Each row of a before or after table is a point. The points were changed in one or more steps. Then noise was added and the rows were shuffled. The steps act on columns, c1 being the first. What was done? A step turns or swaps two columns, mirrors them in a line or flattens them onto one, adds a multiple of one to another, or multiplies or shifts one. Angles are multiples of 10 degrees, from the lower column toward the higher: turns from -170 to 170, lines from 10 to 170 but not 90. Use the fewest steps. Two steps may share a column if one is a turn and the other turns, adds or multiplies; they go together, in the order done. Otherwise the lowest column goes first.

Before (12 x 3)
[[ 0.39  0.07 -0.21]
 [ 0.09 -0.16  0.20]
 [ 0.21 -0.37  0.19]
 [-0.25 -0.28  0.42]
 [-0.18 -0.49  0.11]
 [ 0.27 -0.24  0.16]
 [ 0.41  0.36 -0.07]
 [-0.23 -0.07 -0.38]
 [-0.33 -0.31 -0.43]
 [-0.27 -0.03  0.30]
 [ 0.02 -0.50  0.53]
 [ 0.12 -0.39 -0.46]]
After (12 x 3)
[[ 0.40 -0.26 -0.32]
 [ 0.33 -0.02 -0.20]
 [-0.01 -0.14 -0.20]
 [ 0.21 -0.50 -0.01]
 [-0.13 -0.39 -0.22]
 [-0.41  0.36 -0.07]
 [-0.48  0.06  0.06]
 [-0.21 -0.26 -0.27]
 [ 0.07 -0.12  0.40]
 [ 0.17 -0.32  0.56]
 [-0.24 -0.42  0.42]
 [ 0.13 -0.51 -0.49]]
Steps: turn c1 and c3 by -160 degrees

Before (9 x 8)
[[-0.20 -0.10 -0.28  0.33 -0.44 -0.14 -0.38 -0.06]
 [ 0.01 -0.24  0.34  0.18  0.11 -0.06  0.13  0.21]
 [-0.39 -0.02  0.44 -0.24 -0.29  0.04  0.48  0.18]
 [-0.46  0.14  0.30 -0.21  0.19 -0.75 -0.31 -0.49]
 [-0.48 -0.04  0.04  0.02  0.32  0.10 -0.09  0.18]
 [ 0.24 -0.39 -0.07 -0.24 -0.35 -0.57 -0.17 -0.74]
 [-0.08  0.49 -0.18  0.51  0.15 -0.03  0.16 -0.60]
 [ 0.32 -0.04 -0.12 -0.28 -0.22 -0.46  0.01  0.18]
 [ 0.07 -0.24  0.31  0.03 -0.19  0.21 -0.35 -0.12]]
After (9 x 8)
[[ 0.22 -0.36 -0.15 -0.21 -0.34 -0.57 -0.19 -0.73]
 [ 0.10 -0.19  0.17  0.14 -0.33  0.21 -0.36 -0.13]
 [-0.43  0.15  0.39 -0.07 -0.04 -0.75 -0.30 -0.47]
 [-0.26 -0.07 -0.54  0.22 -0.17 -0.16 -0.36 -0.01]
 [ 0.00 -0.21  0.29  0.26  0.00 -0.10  0.14  0.21]
 [-0.07  0.50 -0.22  0.44  0.26 -0.01  0.15 -0.61]
 [ 0.31 -0.07 -0.15 -0.36 -0.17 -0.49 -0.02  0.15]
 [-0.44 -0.02  0.16  0.05  0.26  0.09 -0.09  0.22]
 [-0.39 -0.08  0.27 -0.09 -0.54  0.07  0.49  0.17]]
Steps: turn c3 and c4 by 20 degrees; turn c3 and c5 by -30 degrees
